Rows are points. Each copy is the shape, with its points in the same order, turned, moved and blurred by noise. Is it also mirrored, or only turned?
In the rows, zero is written as 128.

Shape (6 x 2):
[[186 115]
 [ 70  96]
 [149 175]
 [181 108]
 [130 163]
 [132 208]]
Copy 1, 6 rows:
[[169  53]
 [167 172]
 [103  81]
 [174  60]
 [112 101]
 [ 67  91]]
Copy 1 is: mirrored
Copy 2:
[[ 77 170]
 [131  66]
 [149 174]
 [ 77 159]
 [147 152]
 [185 184]]
Copy 2 is: mirrored
Copy 3 (6 x 2):
[[194 115]
 [ 86 172]
 [143  69]
 [194 130]
 [122 100]
 [111  53]]
Copy 3 is: mirrored

Shape:
[[ 63  93 156]
 [132 182 141]
 [ 59 142 100]
 [150 114  74]
 [104  75 117]
 [163 221 131]
 [110  52  68]
 [106 137 112]]
Copy 1, 8 rows:
[[ 62  48 103]
 [108 152  95]
 [111  74  48]
 [167  94 126]
 [116  40 125]
 [132 195  80]
 [163  18 143]
 [114  93 102]]
Copy 1 is: only turned
Copy 2:
[[111 152  61]
 [121 182 157]
 [ 55 166  99]
 [ 78  97 166]
 [ 92 102  93]
 [126 198 207]
 [ 55  57 104]
 [ 85 150 127]]
Copy 2 is: mirrored
Copy 3:
[[188 182  84]
 [ 94 162 144]
 [120 155  54]
 [138  76 123]
 [176 124 111]
 [ 56 154 170]
 [189  68  87]
 [125 138 104]]
Copy 3 is: mirrored
Copy 4:
[[126 100 183]
 [ 96 185 119]
 [ 63 104 148]
 [111 110  64]
 [139  81 127]
 [ 84 229  90]
 [127  44  90]
 [ 98 130 122]]
Copy 4 is: only turned

Shape, 10 rows:
[[166 181 102  92]
 [ 70 101 178  92]
 [ 58  65 137 104]
 [161 174 141 140]
 [ 88  85 135 149]
 [ 32  80 174  90]
 [147 108  97 134]
 [121 124 104 142]
 [ 86 145 135  83]
 [228 141 153 103]]
Copy 1 (10 x 4):
[[109  56 113 151]
 [ 85 136 142  37]
 [116 152 100  24]
 [114 106 156 161]
 [140 170 116  75]
 [ 71 155 122   7]
 [161 110 110 116]
 [133 129 103 120]
 [ 69 102 114  85]
 [165  47 186 140]]
Copy 1 is: mirrored
Copy 2:
[[183 132  96 125]
 [ 75 177 174  94]
 [ 44 164 142  67]
 [153 111 131 159]
 [ 52 119 136 108]
 [ 40 199 169  82]
 [113  93  96  91]
 [ 99 111  99 119]
 [114 189 127 113]
 [203  74 161 112]]
Copy 2 is: only turned

Shape:
[[214 160  92 110 118 132]
 [204 186 192 107 140 121]
 [ 94  84  88 144 150 185]
 [127 125 114 158 221 187]
 [130 232 148 150  94 145]
 [115 183 196  90  96 108]
 [ 84 124  95 129 177 186]
 [ 49  83 120 171 175 163]
 [183 176 115 142 107  72]
 [117 180 139  79 151  84]]
Copy 1 (10 x 6):
[[ 64 165  83 121 179  84]
 [ 94 214 151 155 147  34]
 [138 100 154  97 195 195]
 [176 162 149 112 234 160]
 [ 81 231 151 177 116 142]
 [126 186 171 145  70  90]
 [152 151 156  85 187 182]
 [199 109 170 120 177 207]
 [100 178  72 175 129  86]
 [161 188 114 109 110  90]]
Copy 1 is: mirrored
Copy 2, 10 rows:
[[192 159 125 137  54  83]
 [163  98 143 116  89  26]
 [146 158 165 126 146 194]
 [199 152 170 111 196 129]
 [101 175 181 139 108  32]
 [ 79 103 133  98  90  49]
 [145 173 152  99 173 162]
 [121 136 167 128 208 187]
 [147 143  94 184  72  59]
 [110 137  80 111 125  62]]
Copy 2 is: only turned
Copy 3 (10 x 6):
[[211 123 159 164 179 123]
 [143 128 219 193 159 144]
 [106 120  41 137 130 157]
 [ 94  73 109 136 139 205]
 [138 183 199  98 137 159]
 [ 99 177 214 147 148  94]
 [ 96  93  86 103 149 162]
 [ 55 105  62 114  76 160]
 [186 124 192 141 100 106]
 [111  96 195 121 153  93]]
Copy 3 is: mirrored
Copy 4:
[[134 168  62 163 107  68]
 [ 90 123  69 112 169  46]
 [135 150 141 133  97 201]
 [106 196 113  73 133 180]
 [ 38 116  45 180 160 126]
 [ 48  73 121 163 164  81]
 [ 90 165 139 113  98 189]
 [111 147 174 122 148 230]
 [113 159  82 200 174  74]
 [ 50 150 151 159 149  76]]
Copy 4 is: mirrored
